Each row of a before or after table is a point. One or more steps were done to the points. Then noise was added and the rows were shuffled. The steps act on columns, c1 being the first. Write out the steps. A step turns or swaps two columns, mirrors them in a line or flattens them onto one, adds a multiple of one to another, or multiplies or shifts one. Angles are multiples of 10 degrees, from the lower column toward the higher: turns from -170 to 170, lines from 10 to 170 but not 90. Use the fewest steps. Two steps may share a column if one is a turn and the other turns, adds or multiplies; they go together, in the order done. Otherwise the lowest column goes first.
(in the rows, 128 means zero)

Before, 9 rows:
[[ 64 173 160]
 [128 148 120]
 [164 157 111]
 [ 90 187 153]
 [155 110  91]
 [125 104 100]
 [113 100 121]
 [193 178 139]
 [151  88 118]]
After:
[[164 113  64]
 [155 128  90]
 [141 117 190]
 [121  87 127]
 [ 90  48 154]
 [114  96 163]
 [ 96  44 123]
 [123  41 114]
 [118  27 153]]
Steps: swap c1 and c3; shift c2 by -60

Before, 11 rows:
[[122 163  98 159]
 [125 102 141  82]
 [133 118 209 154]
 [ 94  81  91 157]
 [159 130 106 185]
 [ 98  95 160 124]
 [169 186 136  94]
 [112 147 144 118]
 [ 77 182 141 109]
 [132 125 188 145]
 [ 94 105  90  98]]
After, 11 rows:
[[159 128 144 184]
 [ 88  99 113 125]
 [ 76 128 151 150]
 [ 94 182  83 109]
 [ 51 122 162 157]
 [137 190 168  88]
 [106 147 117 118]
 [153 163 116 158]
 [156 106  80 104]
 [116 101 124  87]
 [153  81  83 156]]
Steps: turn c1 and c3 by 70 degrees

Before:
[[172 166 141 151 143 134]
 [ 75  92 157  78 111 162]
 [104 135 153 130 125  95]
 [ 98 177  78 110 119 105]
 [168 178  82 155 130 161]
 [ 97 183 164  68  85  92]
 [165 111 153 118  85 149]
 [131 156 144 121 100  80]
 [144  93 118 145 162 112]
 [153 186 121 162  76 142]]
After (10 x 6):
[[ 83 162 140 125 157 133]
 [145 152 139 103 148  76]
 [136 110 154 132 178 148]
 [ 94  86 121 174 117 108]
 [ 99 177  86 120 155 161]
 [180  89 158 101  97 164]
 [148 187 123 123 182 139]
 [156 174  78  75 110 104]
 [143 135 154 124 116  98]
 [183 182 167  34 133  91]]
Steps: turn c1 and c5 by 130 degrees; add -0.7 times c2 to c4

Before:
[[ 93  89 116 105 103  83 134 155]
 [119 130 115  99 148 103 136 102]
 [ 94 110 141 147 109  92 121  98]
 [116 109 152 123 155 141 143 114]
 [ 97 105 111 167 147  79 117 162]
 [101  87 142 152 148  81 134 158]
 [ 91 138 136 122 131 249 119 146]
 [117 143 172 112 113  98  95 126]
 [ 99 159 132 103 126 140 137 154]
 [105 100 139  94  74  93  17 129]
 [179 126 118 166 121  89 136 153]]
After (11 x 8):
[[181 126 117 141 139  74 142 107]
 [ 97 107 111 139 171  65 154 104]
 [ 95 111 141 126 127  87 111 153]
 [102  89 142 123 170  75 144 104]
 [ 91 139 135 182  70 237 142 117]
 [118 110 152 131 149 141 115 135]
 [106 101 139  82  92 115 163 155]
 [117 144 172 100 131 112 137 139]
 [ 99 159 133 112 121 150 142 105]
 [120 130 114  89 163 120 110 144]
 [ 90  91 115  85 125 102 144 107]]
Steps: add -0.5 times c6 to c5; turn c4 and c6 by -30 degrees; multiply c7 by 0.4; turn c7 and c8 by -140 degrees
